Each point is reached from the start by the listed moves, each made 0, 1 or 2 times, or once backwards (-1), plus a little noise. Is the number of moves made odd or even? Then give how often each move was made.

Moves:
(1): [ 3.8  0.9 -6.9  2.5]
(2): [  9.4  -7.3  -5.7 -21.1]
Start: [-4.0 -1.6  3.7 -0.7]
Points:
[ 13.1  -6.5 -16.5 -18.4] => odd (2, 1)
[ 15.3 -17.3  -5.9 -43.9] => even (0, 2)
[  2.9  -0.6 -10.0   3.8] => even (2, 0)

Moves:
(1): [-8.5  1.6 12.8 -0.2 -2.0  1.7 25.4]
(2): [-1.6 -7.0 -1.4  4.0  1.9 -8.4 -0.6]
(3): [-1.8 -3.4  9.3 -7.7  8.7  8.8 -5.4]
(4): [ 2.6 -7.6  4.0 -4.5  2.7  0.5 -1.0]
Start: [ 5.7 -3.7  6.0 -1.7  4.5 -0.9 -2.1]
Points:
[ 14.0 -37.9   7.7 -10.1  25.1  -9.6 -35.8] => even (-1, 2, 1, 2)
[-10.1 -23.1  34.3  -9.2  23.9   1.3  10.9] => odd (1, 2, 2, 0)
[  4.5 -10.0  28.1 -14.6   5.8  10.3  21.9] => even (1, -1, 0, 2)

Moves:
(1): [-1.2 -1.3 -4.1  2.6 -0.2  1.5  6.4 -0.4 -4.9 -2.1]
(2): [ 5.0 -4.9  1.8 -3.0  1.1 17.5  5.6  4.9 -4.7  0.9]
(3): [ 2.8  0.0 -0.2  8.1  1.0 -1.4 -0.4  4.0  1.5 -0.3]
(4): [ -1.5   2.1 -11.9  -0.4   7.5   7.2 -13.8  -0.7   2.5   8.5]
(5): [ 10.0 -10.3  -1.7  -9.6  -1.8  15.3   3.9   7.1  -1.9  -9.2]
(6): [ -4.7  -1.4  -2.3   4.6 -10.3   1.2 -11.3   1.0  -1.9   6.6]
(7): [ 4.8 -3.3  2.9  5.1  0.9 -5.1 -6.3 -8.9 -2.7 -5.6]
(8): [ 4.4  6.0 -4.2 -1.4  2.0 -0.4 -6.7 -0.2 -5.8  4.0]
(9): [  0.3 -12.0  -3.9  -4.3   3.4   1.0  -9.2   1.0  -2.6  17.3]
Start: [-4.0 -6.5  6.5 -3.5 11.1 -6.2 -5.6 -0.2 -6.5  3.9]
Points:
[ 24.0 -24.2 -25.3 -15.5  21.6  12.1 -85.8  -9.1 -17.9  23.3] => even (-1, -1, 0, 2, 2, 1, 2, 2, 1)
[ -9.5   2.5 -12.2 -15.7   9.2   5.8  -0.2   5.5  -1.3 -12.3] => odd (1, -1, -1, 1, 1, 0, -1, 0, -1)
[ -5.9  10.5  23.3  36.3   3.4 -56.2   0.6 -27.9  -9.4 -28.1] => even (1, -1, 1, -1, -1, 0, 2, 0, -1)
[ -6.4  -3.4   9.5   3.2 -10.1  33.9  -7.2  23.7  -7.9   9.1] => even (-1, 2, 1, 0, 0, 2, -1, 0, -1)

Moves:
(1): [ 4.6 -5.9  0.0 -9.6 -5.3 -3.9 -4.6  0.5  4.1 -8.9 -1.0  0.4 -0.9 -4.1]
(2): [  3.5 -11.4  -8.6   0.8   2.6  -5.7  -4.5   8.5  -0.8   6.2  -1.9   6.8
   2.3   5.1]
(3): [  1.2   0.0  -0.3  -6.0 -12.2   1.9  -2.6   4.2   8.4   5.9   4.5  -7.7
   3.9   8.6]
(4): [  6.1  -3.2  12.3   3.9   1.1 -11.9   2.7   9.6   2.2   2.4  10.7   2.1
  -3.1   0.7]
(5): [-5.3 -0.3  1.2 -3.3  0.6  7.4 -4.9  0.8  4.1 -1.5  7.0  2.1  1.3 -1.7]
(6): [11.1 -2.9  0.7  1.8 -2.5  3.3 -8.4 -3.5 -2.7 -1.8  0.5 -6.0 -8.8 -4.0]
(7): [ 3.2  1.7 -1.0  0.9 -4.9 -0.7  3.2 -0.3 -2.9 -3.6  3.2 -0.6  2.9  5.3]
(8): [ 1.7 -5.8 -2.2  0.8 -3.1 -0.5  5.6 -5.2 -3.3  1.0  2.2 -5.2 -4.3  2.0]
(9): [ -6.5  -7.9   8.0  -4.5   3.3   0.0   3.1   0.8  -2.5  -3.7  -3.0   0.0
 -10.7   6.9]
(10): [  1.3   4.9   7.8  -3.2   0.2  -6.0 -16.8  -4.6 -11.7   1.9  -7.0   3.3
  10.7   3.2]
(11): [ -6.1  -3.7  -0.3   1.2  -6.7  -4.3  -0.9   4.6  -3.0  -2.7 -10.6  -1.3
   1.4  -1.6]
(12): [  3.6 -11.1   7.4  -7.1   8.5   5.4  -1.8  -1.9   6.9  -5.0   2.7   1.1
   8.8   4.8]
Start: [ 1.5 -5.1  3.9  3.3 -3.1 -2.0  0.7  4.5 10.2  0.6 -0.4 -5.4 -3.6  1.9]
Points:
[ 23.8 -44.3 -18.2 -17.4   5.5  -2.5 -39.4 -13.4  -5.3  -6.6  -9.0   5.5
 -11.1  -7.2] => odd (2, 2, -1, -1, 1, 1, -1, 2, 0, 1, -1, 0)
[  5.0 -53.6  -3.6 -17.3   5.3  14.9 -33.0  -6.2  -1.9   1.6  -3.1  -1.2
  -1.6  22.1] => odd (0, 2, 0, -1, 2, 1, 0, 2, 1, 1, 0, 1)
[  4.8 -43.9 -33.7  16.9 -20.9 -17.1  14.9  24.4  10.1  11.7 -11.1  -8.0
  -4.3   2.8] => even (0, 2, 0, 0, 0, 0, 0, 2, -1, -1, 2, 0)
[ 39.2 -63.3  43.4 -20.5   4.4 -49.9 -30.1  37.3   5.4 -14.9  -0.5  13.8
 -11.5  27.9] => even (2, 2, 0, 2, -1, 1, 1, -1, 2, 1, 0, 1)
[  3.2 -35.0  15.3   9.2  -6.2  -8.6  16.0  15.5  15.2  -2.8   3.4 -18.4
 -43.0  -2.6] => odd (0, 0, 0, 1, 0, 1, -1, 1, 1, -1, 1, 0)
[ -0.3 -25.5  -9.7   1.6  -6.4 -36.2  -1.3  13.8 -23.6  -3.3 -14.1  18.0
  -2.4  21.2] => odd (1, 2, -1, 0, 0, -1, 2, 1, 1, 1, 0, -1)
[ -7.4   5.6   1.0  10.2 -21.3 -20.6   3.2  41.0  23.4  35.8  13.4  -2.3
   8.2  25.5] => even (-1, 1, 2, 1, 0, -1, 0, -1, 0, 0, 0, -1)
